Each row of a before or after table is a point. The points were changed in one or more steps. Then noise was added and the rows were shuffled. The steps act on columns, c1 being the first. What was done? A step turns or swaps two columns, mirrors them in a line or flattens them onto one, adds a multiple of one to another, or multiplies or shifts one. Angles are multiples of 10 degrees, from the lower column toward the higher: turns from -170 to 170, lines from 10 to 170 but not 90. Use the fewest steps. Two steps may share a column if one is a turn and the other turns, adds or multiplies; they go together, in the order done. Otherwise the lowest column goes first.

Before:
[[ 1.5  2.4]
 [-1.8  3.5]
 [-8.1 -5.0]
 [-3.7 -7.3]
 [-1.3 -4.4]
 [-0.1  2.5]
 [-7.6 -2.0]
 [-2.7  4.2]
 [-2.2 -9.5]]
After (9 x 2):
[[-5.1 -9.3]
 [-5.9 -7.3]
 [-1.4  4.5]
 [-2.8 -3.8]
 [ 0.6  2.6]
 [-9.7 -5.4]
 [-8.2 -2.1]
 [-0.6  3.7]
 [ 2.1  2.3]]
Steps: add 0.3 times c2 to c1

Before:
[[  4.6   4.1  -3.9  -1.0  -7.4  -8.5]
 [ -5.6  -5.1   0.8  -8.1   0.1  -2.0]
 [ -8.7  -0.7   0.7   2.0  -1.4  -5.2]
 [ -3.6   3.1   2.6   3.6   0.8  -3.0]
 [ -2.4  -0.7  -2.8   4.2   2.8  -6.0]
 [ -0.1  -3.9  -0.2  -8.1  -1.1  -6.1]
 [ -0.8   2.2   0.2  -3.2   7.1   4.8]
 [ -5.7  -3.1  -3.5  -2.8   2.8   5.5]
 [  1.4  -3.1   1.2  -0.9 -13.9  -8.3]
 [ -3.4   1.6  -5.0   3.8  -1.9  -5.3]
 [ -0.4   4.1   0.4  -8.4   0.4  -1.1]
 [ -1.7   1.8  -4.8  -5.2  -2.6   3.3]]
After, 12 rows:
[[ -5.7  -1.9  -3.6  -2.7   2.6   5.6]
 [ -3.6   4.1   2.7   3.4   0.8  -3.0]
 [ -0.2  -3.0  -0.4  -8.1  -1.1  -5.9]
 [  1.4  -2.2   1.0  -0.8 -13.9  -8.2]
 [  4.6   5.1  -3.9  -1.2  -7.4  -8.4]
 [ -5.8  -4.0   0.8  -8.2   0.0  -2.2]
 [ -1.8   2.7  -4.9  -5.3  -2.5   3.3]
 [ -3.4   2.7  -5.0   3.8  -1.8  -5.5]
 [ -1.0   3.1   0.2  -3.1   7.2   5.0]
 [ -2.4   0.4  -2.9   4.0   2.9  -6.2]
 [ -0.7   5.2   0.5  -8.4   0.4  -1.2]
 [ -8.7   0.4   0.8   1.9  -1.3  -5.2]]
Steps: shift c2 by 1.0

Before:
[[ -1.1  -2.9 -11.1  -1.6   2.8   2.5   0.0  -5.8  -4.1  -3.7  -0.9   2.1]
 [ -0.4   0.8   2.3   2.3   2.7   2.4  -2.4   0.7  17.5  -2.6  -5.3  -0.1]
 [ -2.8  -1.7  -0.8   0.3  -1.1  -5.9  -0.6   1.0   5.4   8.1  -5.4  -3.2]
 [  2.7   3.9  -0.1   4.1  16.1  -2.3   9.7  -1.7  -5.1  -2.5  -5.7  -5.8]
 [ -1.2  -1.8  -0.9   4.8   0.5   4.1   0.2  -4.8  -2.2   7.5  -2.1  -4.8]
 [ -0.6   1.9   0.8  -3.8   2.5   3.7   5.6 -11.5  -5.9  -1.1   0.1  -4.4]
 [  0.8   5.1   3.2   0.7  -1.2   1.3  -1.2   3.3  -6.8   5.2  -4.2  -0.8]
 [  0.4  -4.3   1.7  -3.2  -3.3   5.3   2.0   0.0  -7.2   3.8  -4.0   2.6]
 [  1.5  -2.6   0.6   0.8  12.7  -1.3  -0.8   1.5  -4.0  -2.0   1.1  -1.3]
 [ -0.3  -3.3   0.3   3.5  -1.4   3.4  -0.6   0.4   4.9  -4.6  -0.6  -5.9]
 [  2.3  -2.8  -1.9  -1.3   3.6   0.8  -3.0  -4.1  -8.1  -2.4  -7.2   0.2]
 [ -1.4   1.0   3.0   4.7  -0.9   0.9   2.3  -5.0  -4.4  -3.2  -4.3   4.1]]
After, 12 rows:
[[ -1.3  -2.2   0.6   2.0   5.1  -0.2   1.6   0.6  -3.4  -0.6 -10.4  -0.5]
 [ -4.5  -1.4   0.4  -2.1  -5.8   4.6   3.7   0.3   4.5   9.2  -1.4  -2.7]
 [ -3.7  -3.1 -11.2   0.3   0.7  -2.0  -1.4  -5.2  -4.4  -7.7  -3.2   2.3]
 [ -3.5  -2.7   1.9   1.3  -0.8  -2.7  -0.9   0.1   5.5  -3.8   1.6  -6.3]
 [ -0.1   1.0   2.2   5.8  -4.0   0.3  -2.6  -4.9  -2.0  -6.8   0.1   3.7]
 [  1.5   1.9   1.6  -1.3   0.1  -0.9  -6.4 -11.3  -6.7  -9.2  -1.8  -4.2]
 [ -4.2  -4.3   0.3  -0.4  -4.8  -3.6  -4.3  -0.6  -7.6   3.7   1.8   2.5]
 [  4.7   4.5   2.9   3.5  -4.1  -1.5   0.6   3.8  -5.0   8.0  -0.5  -0.8]
 [ -2.2  -1.0   0.1   5.9  -1.2  -3.8  -2.7  -4.3   0.4   3.9  -0.4  -5.2]
 [  0.0  -2.3  -2.2   1.9  -5.5  -2.0   2.6  -4.0  -8.8  -5.1  -6.0  -0.3]
 [  6.4   3.6   1.9   5.9  -0.1   6.3  -7.3  -1.7  -2.5  -4.0 -16.7  -5.7]
 [  1.0   1.7   2.4  -4.6  -4.6  -3.5   0.0   0.5  17.3  -2.6  -4.4   0.4]]
Steps: add 1 times c2 to c1; add -0.3 times c12 to c3; turn c4 and c9 by 20 degrees; turn c5 and c11 by -70 degrees; turn c6 and c7 by -150 degrees; add 0.7 times c8 to c10

Before (13 x 20):
[[ -3.6   7.7   0.2   0.7   6.0  -4.6   5.4   0.0  -2.9   3.0   1.7  -5.3
    7.9  -8.4   1.0   4.8   4.7   0.4   5.9  -3.6]
 [  3.2   0.4  -2.6   5.5  -2.0   1.3   2.5  -4.4   0.7  10.0  -0.4  -0.5
    6.5   2.9  -5.9   4.5   5.4  -3.6   4.3 -12.4]
 [ -2.4   4.9  -5.7   1.7  -2.8   0.1   3.2  -1.5   4.7  -4.3   1.0   2.6
    8.7  -0.8   1.9   2.0  -2.2  -5.9  -1.6  -0.7]
 [  5.0   2.3  -3.7  -1.4   6.2  -1.8   6.0   2.4   2.0   5.6   1.1  -1.9
    1.5  -0.6   1.5   3.7   1.6   0.7   1.3  -2.0]
 [  4.5   1.5   0.1  -0.4   9.4  -0.9  -2.6   1.1  -5.2   6.0   1.2  10.3
    5.7  -4.7  -6.9   1.4   2.2  -3.0   3.0  -9.8]
 [ -1.8   7.4   1.2   9.4   2.6   6.6   5.2   3.4   1.9  -0.4  -2.7  12.2
    3.2   5.7  -0.5  -3.0 -10.1   0.8  -2.2  -0.8]
 [ -5.5   2.9  -2.0  -1.9  -6.0  -2.3   5.7   1.8  -5.5  -1.4   0.3   4.8
    2.9  -1.9  -4.3  -7.7  -1.0   0.0  -4.1  -5.7]
 [ -1.0   4.0  -3.4  -0.5   5.2   0.0  -0.2   1.6   4.9   8.6   4.3  -0.8
    5.0 -11.8  -5.7  -2.9   4.9  -5.4   5.2   0.3]
 [  4.4  -1.2   2.6  -5.7   5.9   4.1   3.7  -2.5   0.8   6.8   3.9   4.9
    5.4   1.9  -8.6  11.7   0.8   1.2  -6.5   2.4]
 [ -4.1   8.4  -2.4  -5.1  -2.6  -1.4  -2.2  -6.5   2.4  -0.1  -0.6   3.9
    2.1  -5.8  -6.7  -3.4   0.7   6.5  -2.7   5.1]
 [ -5.7  -3.2   2.0  -9.5  -5.5  -2.0   3.5   4.6  -2.0  -1.9   0.9   3.3
    3.4   0.7   6.2   0.4   1.9   1.6   1.4  -4.5]
 [ -1.5   9.6  -3.1  -1.8  -1.7  -0.9   5.4  -8.8   8.4  -0.2   3.2  -3.0
    0.2  -4.4  -7.8  -1.4  -4.1   2.1  -3.3  -9.8]
 [ -2.7  -4.8  -5.8   2.7   2.3  -2.1   5.2  -0.4   1.5   6.3  10.1   2.6
    3.3  -3.9  -1.3  -4.4   2.1   0.1   2.0  -1.9]]
After (13 x 20):
[[ -3.9   7.7  -2.7   6.5  -2.3   0.3  -3.2   3.6  -3.7   0.3   0.2   3.3
    1.9  -5.7  -6.3   7.3   0.9  -5.3  -2.2   4.8]
 [ -0.6   4.1  -3.6  -5.4   5.0   4.6  -0.9  -3.7  -2.1   8.9   5.7   0.2
    5.7 -12.0  -6.3   2.4   4.4  -0.4   4.9   0.0]
 [ -3.9   6.9  -0.3  -0.2   6.2   0.6   5.8   2.7   8.1   3.1   1.4   1.5
    7.9  -8.3   0.6  -4.9   4.7   0.8   6.2  -3.5]
 [ -2.0   9.4  -3.4   2.3  -1.8   8.7   5.8   7.5  -2.2  -0.2   4.1  -0.2
    0.3  -4.9  -7.2   6.3  -4.2  -1.7  -3.4  -9.4]
 [ -2.8   5.3  -5.1  -5.7  -2.5   2.5   3.4   3.2  -3.8  -3.7   2.2   0.7
    9.2  -1.3   1.8  -1.8  -2.7   2.2  -1.5  -1.4]
 [  4.9   1.0   0.7  -3.0   9.7  -8.8  -2.4  -0.2  -5.8   6.4   2.5   5.5
    5.0  -4.7  -7.4  -2.2   1.9  -0.1   3.1 -10.0]
 [  2.8   0.1  -2.4  -3.6  -2.3   0.5   3.0   6.5  -0.2   9.6  -0.3  -1.2
    5.9   2.5  -5.6  -3.2   5.1   5.0   4.0 -12.2]
 [ -5.8  -2.5   1.9   1.7  -4.6  -2.5   3.1  -4.0  -0.4  -2.2   2.3   3.5
    3.8   1.0   6.1  -2.3   2.3  -9.7   1.6  -4.5]
 [ -2.1  -4.9  -5.6  -0.1   2.4   1.0   4.7  -3.1  -2.4   5.9  10.5   2.9
    3.1  -3.8  -1.5   5.4   1.9   2.4   1.8  -1.9]
 [  4.7   2.7  -3.7   0.5   6.1   3.4   6.3   0.5   0.3   5.7   1.3   0.1
    1.4   0.3   1.2  -4.7   0.8  -1.2   2.1  -2.4]
 [ -1.4   8.3   1.1   1.3   3.5  -5.1   5.1  -4.6 -13.0  -0.6  -1.2   0.5
    2.9   5.8  -0.5   2.0 -10.6   9.7  -1.5  -0.9]
 [  4.4  -1.5   3.6   1.5   6.9  -3.0   3.9  10.2  -5.9   6.8   5.4  -0.5
    5.6   2.4  -8.8 -11.8   1.6  -6.1  -5.6   1.9]
 [ -5.5   4.3  -2.0   0.5  -5.6  -6.3   5.3  -6.1   0.7  -2.0   1.1   4.2
    2.7  -2.1  -4.1   7.7  -1.1  -1.7  -4.0  -6.1]]
Steps: swap c4 and c18; turn c6 and c12 by -60 degrees; turn c6 and c9 by -120 degrees; multiply c16 by 1.3; turn c8 and c16 by -150 degrees; shift c11 by 1.0
